Rows are points. The last column is the point's height on a tilted bowl or saddle (a function of degree 2), plus a little noise. Count its main directions that bend up, bend down and stay straight.

Points (15 x 4):
[[  8  -2 -65 -34]
 [-35  -3  52  29]
 [  4   7   6  -2]
 [-32 -29  33  34]
 [ 42  51 -30 -58]
 [ 31  44  27 -23]
 [ 21  -5  36  -6]
 [-18  -9  21  19]
 [ 48  41 -21 -43]
 [-58   3 -28 -47]
 [ 42 -14  18 -24]
 [-34  27  32  -6]
 [ 48 -29  16 -39]
 [  2   2  16   5]
 [ 31   7  13 -12]]
Directions: 0 up, 1 down, 2 straight

Points, 22 rows:
[[ 14 -50  39   0 -37]
 [  0 -24  20   5 -19]
 [ 46 -39  45 -30 -45]
 [-18  46  24  -3 -10]
 [-15   6  23 -35  22]
 [  4  27 -21  14   0]
 [  9 -27  23  15 -24]
 [ 35  24  23   2   9]
 [ 68 -39 -15 -31 -56]
 [-41  -2  -9  -2  11]
 [ 27   3  13 -11  -4]
 [ 56 -19 -54 -11  17]
 [ 14 -10  11  -5 -15]
 [-47 -52 -30 -57  72]
 [-11   3  17  -8  -1]
 [ 31 -40  15  39 -30]
 [ -8  22   3 -33  23]
 [ -3 -54 -33 -48  -4]
 [-41 -21  27  26   0]
 [ 17  13 -20 -16  15]
 [-38 -56 -51 -24  52]
 [-27 -25 -65  45  45]]
Directions: 3 up, 1 down, 0 straight

Points, 44 rows:
[[ -4   7  41 -21 -43  -2 -12]
 [ 67   4 -23 -20  25 -42 -55]
 [  3  13 -21 -22  26 -41 -16]
 [  3  11 -69  23  45  24 -47]
 [-14  14 -23  -6  33   0  -4]
 [ 29  44  52 -29  22 -11 -33]
 [-11  -1 -17  86   7  12 -26]
 [ 49 -32   6   4  -4  29  -6]
 [ -1  23 -13  63 -28 -38 -33]
 [ 14   5 -32  39   8  -5 -16]
 [-13   0 -18  11  21  10   3]
 [-53 -25  43 -34  21  18   1]
 [-29 -33  17  -4 -37  -7  10]
 [ 20  -4 -11 -54 -17  21 -16]
 [ -8   2  50  61  22  -6   1]
 [-47   9  34  12  34  11  -1]
 [  0  -6   1   2   7 -25   5]
 [-15  25 -21  15  16   6  -5]
 [-36  17  -5  35  54 -22 -14]
 [ 28  52 -20  -3   5 -31 -43]
 [ 54  34 -37 -41  -2  43 -72]
 [-33  50  23  14 -19 -16 -19]
 [ 45  46 -32 -18  19  70 -86]
 [ 38  -6  -1  38  64  15 -11]
 [  1  32  41  -3  -2   8 -11]
 [ -1   6 -27 -44 -57  11  -3]
 [-27 -35  -7  17  77 -45 -18]
 [-25  33 -26   4  40  23 -19]
 [ -3  -6  32  55   1  14   2]
 [-13 -28 -27  -9 -51  -1  10]
 [ 12  -8 -14  16  25  20  -3]
 [ 42  56  25  20  34  13 -37]
 [ 28  30 -64   5  37   5 -57]
 [ 28  15  10  34  21 -10  -8]
 [ 14  49 -36 -18  -4  15 -32]
 [ 15   5 -49 -18  27 -21 -24]
 [-47 -20  -9   4  27  10  13]
 [ 52  10 -31  48  33  54 -58]
 [-40  41 -49 -16  55 -10 -26]
 [-32  12  17   1  -4  -9   7]
 [-38   2   1 -66  51 -26 -18]
 [-49  20  73  13  45  21 -22]
 [ 62  48  -3 -13  -5  35 -61]
 [ -4  20 -49 -19  11  17 -13]]
Directions: 1 up, 5 down, 0 straight
